Rows are points. The points of each table are mixes of a few directions, plus a little noise. How many directions does each table use, and how many do they share? Where both have some left over, give the other angles between the two spaces (their principal angles), to ten degrees, smallest first.

First, 4 rows:
[[ 20 -11]
 [-40  22]
 [ 47 -26]
 [-27  15]]
Second:
[[-40  22]
 [ 57 -31]
 [-38  21]
 [ 12  -7]
 [ 24 -13]
 [-15   8]]
Directions: first 1, second 1, shared 1

First, 5 rows:
[[-20 -18 -30]
 [ 39  16 -46]
 [-22  -8  34]
 [ 38  26  14]
 [-35 -15  29]]
Second (4 x 3):
[[-11 -26  31]
 [  0  -1   1]
 [ 21  49 -60]
 [ -9 -22  27]]
Directions: first 2, second 1, shared 0; angles 30

First, 9 rows:
[[  0 -28   6  -5  11 -22]
 [  0 -37   8  -6  14 -29]
 [  0  16  -4   3  -6  13]
 [  0 -27   6  -4  10 -21]
 [  0  95 -22  16 -37  75]
 [  0  33  -8   6 -13  26]
 [  0  -2   0   0   1  -1]
 [  0   3  -1   1  -1   3]
 [  0 -55  13  -9  22 -43]]
Second, 9 rows:
[[ -8  -1  16   9 -17  22]
 [  8 -69   0 -20  43 -75]
 [ -5  11   8   8 -16  24]
 [-16 -60  48   8 -13   0]
 [ -5  41   1  12 -27  47]
 [  7  10 -17  -6  11 -12]
 [ 11  31 -30  -7  13  -7]
 [  6  20 -17  -4   6  -2]
 [  3  14  -8   0   0   4]]
Directions: first 1, second 2, shared 1

First, 8 rows:
[[-33   2  10 -21  12  64 -16  15]
 [-23  -5  22   2 -32  27  -7 -24]
 [ 17   3   9 -56  14 -11  23  -6]
 [ 38   0 -12 -38  35 -33  21  21]
 [ 56 -16  -6 -20   9 -57  24  11]
 [  7 -35  35  12 -64   5  -3 -27]
 [-33  29 -27  68   1 -12 -17 -15]
 [-30  20 -30  52  25  17 -26  23]]
Second, 8 rows:
[[ 52 -32 -12  22   1 -38   0  36]
 [-29  14 -16  28  17  26 -20  15]
 [ 34   9  12 -86  19 -39  44 -20]
 [ -9   2 -34  54  31  13 -29  47]
 [ 26 -16  39 -50 -44 -25  31 -47]
 [-39  28   1 -12  12  30  -4 -16]
 [ -4 -12   1  35 -19   9 -15   4]
 [-29   7  11   8 -17  25  -8 -20]]
Directions: first 4, second 3, shared 3

First:
[[ 11 -11  15   1 -25   1  17 -22 -10  16  29]
 [-20  -8  44 -72  26  -2 -39  14  54 -39  10]
 [-34 -23   0   9  -9  47  21  -4   3   4   2]
 [ 15 -12  -8  -4  14  -3   5  11 -38 -25 -34]
 [-32  11 -60  45  35  29   2  37 -19 -12 -74]
 [ -6  13  11  -7 -22 -20 -18 -20  -6  30  30]
 [ 38  57 -32  58 -18 -43   2 -10  46  53  37]
 [  0 -34  75  -2 -25  20   5  -7 -30 -11  10]
 [ 30   8 -44 -28  22 -29   3   3   0 -17 -11]]
Second:
[[  0  -3  10   7  -3  -5   9 -11  -2 -10  -3]
 [ -3 -19  57  39 -17 -28  46 -61 -14 -53 -18]
 [  0   3 -11  -7   3   5  -9  11   2  10   3]
 [  4  21 -62 -41  18  30 -50  67  16  58  19]
 [  1   3 -10  -6   3   4  -7   9   1   9   3]
 [ -2 -17  53  37 -16 -26  42 -57 -13 -49 -17]
 [ -2  -6  17  11  -5  -8  13 -19  -4 -15  -5]
 [  3  21 -62 -42  18  29 -50  67  15  57  20]
 [  2  15 -43 -29  12  21 -34  46  10  40  13]
 [ -2 -17  49  33 -15 -23  39 -54 -12 -45 -15]]
Directions: first 6, second 1, shared 0; angles 50

First, 10 rows:
[[  8   2   6  -9   2  10   8   9  14  -2  -2  13 -14  12]
 [-11   6   1 -42  23  50  16  -3  -5 -16   7 -49 -70  -8]
 [-36   0 -17 -21  21  25  -6 -33 -49 -12  16 -95 -38 -46]
 [  2  -5  -4  32 -15 -37 -14  -3  -6  11  -3  23  52  -2]
 [ -7  -4  -7  18  -6 -20 -12 -10 -16   5   2  -7  28 -13]
 [  6   3   6 -14   5  17  11  10  14  -4  -2   7 -23  11]
 [  8  -8  -4  50 -26 -59 -21  -1  -2  18  -7  46  82   2]
 [  7   5   8 -25  11  29  15  12  17  -7  -2   3 -40  14]
 [ -3   1   0 -11   6  12   4  -1  -2  -4   1 -11 -17  -2]
 [ 26  -2  10  24 -18 -28   0  22  31  12 -12  72  41  31]]
Second:
[[  0  17   9 -17  18  -2  -5   1  -9  24  22   6  21   1]
 [  0  27  15 -29  28  -4 -10   3 -15  37  34  10  34   0]
 [  0  20  11 -21  21  -3  -7   2 -11  28  25   8  24   1]
 [  0 -42 -23  45 -44   7  17  -4  23 -59 -54 -16 -53  -1]
 [  0  12   7 -11  12  -2  -4   1  -6  15  14   4  14   0]
 [  0  10   6 -11  10  -1  -3   1  -6  15  13   4  13   1]
 [  0  -2  -1   3  -2   0   1   0   2  -4  -3  -2  -3   0]
 [  1  11   6 -11  12  -1  -4   1  -6  16  15   4  14   0]
 [  1 -60 -33  63 -62  10  23  -6  33 -85 -76 -23 -75  -2]
 [  0 -28 -16  31 -29   5  11  -4  15 -39 -36 -10 -35  -1]
 [ -1  36  19 -39  38  -6 -14   3 -20  50  46  13  44   2]]
Directions: first 2, second 1, shared 0; angles 80

First (11 x 18):
[[  0   0   1   0   0   1   0   0   0   0   1   0   0  -1  -1  -1   0   0]
 [ 17  19 -14   5 -21   9  47 -20 -14  14  25 -34  36  -6  19 -35 -19 -12]
 [-37 -37  27 -11  41 -19 -93  41  30 -27 -52  71 -71  14 -37  70  38  24]
 [ 11  13 -10   3 -14   6  33 -14 -10   9  18 -23  26  -5  12 -24 -14  -8]
 [-23 -24  18  -6  27 -13 -62  28  21 -19 -35  47 -47   8 -24  47  25  15]
 [-20 -22  16  -6  21 -11 -51  23  17 -16 -28  37 -40   8 -20  38  21  12]
 [ 24  24 -19   8 -28  13  62 -28 -19  19  34 -46  48  -9  25 -46 -27 -15]
 [  4   5  -5   2  -7   4  14  -8  -4   5   8 -11  10  -4   6  -8  -6  -4]
 [-21 -21  16  -6  23 -13 -56  23  16 -17 -29  41 -43   8 -20  40  21  13]
 [ 19  19 -14   5 -21  10  48 -21 -15  13  25 -37  39  -5  18 -36 -21 -13]
 [ 24  23 -18   8 -25  13  59 -25 -18  17  33 -44  46  -9  23 -44 -23 -15]]
Second (10 x 18):
[[ 16 -11  -8 -20 -39  -2 -46  36 -95  -3   7  42  35   6  -7  20 -14  86]
 [  0   7   0  -8 -30   3 -19   4 -37   5 -14  13  13  26  10  19 -27  43]
 [-21  27  13   6  -3   3  25 -40  50  11 -31 -30 -24  38  23  11 -28 -31]
 [ -3   1 -14  40  -3  36  20  -2  74  29 -33 -23  17  22  50 -26 -27 -26]
 [  0  -2   4  -8  11 -11   2  -2  -6 -10  13   1 -10 -14 -16   1  15  -8]
 [-11   7  19 -17  39 -29  22 -27  19 -22  24 -16 -44 -28 -38   4  38 -53]
 [-23  25  22  -8  20 -17  31 -47  45  -6  -8 -31 -46  12  -8  13   2 -53]
 [-11  14  13 -12   1 -13   6 -21   0  -6  -4  -8 -21  10  -8  16  -3  -9]
 [ 25 -37 -18   6  24   2 -12  45 -20 -10  41  22  23 -58 -23 -32  46   3]
 [ 26 -31 -29  20 -19  28 -29  54 -30  13   5  29  56 -15  18 -25  -3  49]]
Directions: first 1, second 3, shared 0; angles 70

First (9 x 24):
[[  4  37  14 -20  19  18   0 -40 -23  25  45  20 -13 -11  -8 -10  26 -38
   26  52 -25   9  -3  17]
 [ 44  38  35 -41  47  23  -1 -14 -63  36  24 -17 -21  36  23 -21 -15 -12
   29  18  -2  11   6 -17]
 [ 26  36 -41 -40  17  -6  28   1 -62  12  63 -21 -13  -2 -24 -64  -6 -23
   16   6 -18 -40  21  10]
 [-11  -6 -38 -12 -14  -4  -6   0  16   7  -5  27  -3 -32  -7  39   3   1
   17  12   2 -18 -31   5]
 [  5 -32 -29   9 -15  18   1  23  89 -24 -70  48  15 -26 -12  70  15  43
  -10  23 -11 -11   3   9]
 [-14   5 -41 -22  14  -7   6  -4 -41   4  38 -28  10  12  24 -60  24 -25
   21 -15   9 -31  15  30]
 [ -9  -9   6  31 -18 -14  12  10  17 -26   1 -11   8  -2 -25 -24  -2   6
  -33 -17  -7   4  23   1]
 [-16 -31  32  39 -41 -22 -22  18  38  -6 -56  12  -6 -17  -6  82 -49  33
  -26 -35  26  31 -53 -50]
 [-28 -36  62  56 -10  -7 -17   7  29 -28 -42 -31  22  40  35 -11   4  14
  -38 -46  25  46  18  -7]]
Second, 10 rows:
[[-10  24  -3   5  -7 -16  13 -18 -33   0  58 -10  -7 -13 -30 -46   5 -34
   -6   4 -15  -2   7   8]
 [-52 -33  24  24  -8   4 -44 -22  35   6 -39  13  17   4  60  51  29  -7
   16  -8  33  34 -40  11]
 [-43 -43 -55  -2  -8  -1 -18   9  34 -12 -33   2  33  -1  49  13  41   6
   20 -21  28 -26  -7  39]
 [-10 -25 -40  -2 -14 -22   1  29  -5  -9 -14 -21   9   3  13  -3 -17  17
   -4 -46  26 -26 -10  -5]
 [ 38  32 -38 -29  17   6  41   5 -22  -6  42   2  -8  -9 -48 -53   6  -8
    0  31 -40 -37  47  18]
 [ 49  49   5 -11  -9  -5  38  -1 -23   8  47  21 -35 -37 -95  -5 -42  -1
  -19  38 -49  -7   8 -30]
 [ 34  22  20 -33  30  20  -6  -6 -31  29   0  -1 -18  18  15  15 -20   2
   24  17   1   6 -10 -20]
 [-26 -34  88  45   8  12 -38  -9  28  -8 -57 -21  19  51  69  18  10  12
  -17 -31  34  64   1 -12]
 [-13 -33  26  25   0  18 -21   5  54 -15 -59   9  19  16  36  36  18  24
   -9  -4  14  25   4   5]
 [ 32  38 -28 -22  -9 -14  35   5 -37   7  54   5 -25 -32 -72 -27 -32  -8
   -5  16 -33 -29   4 -13]]
Directions: first 6, second 6, shared 6
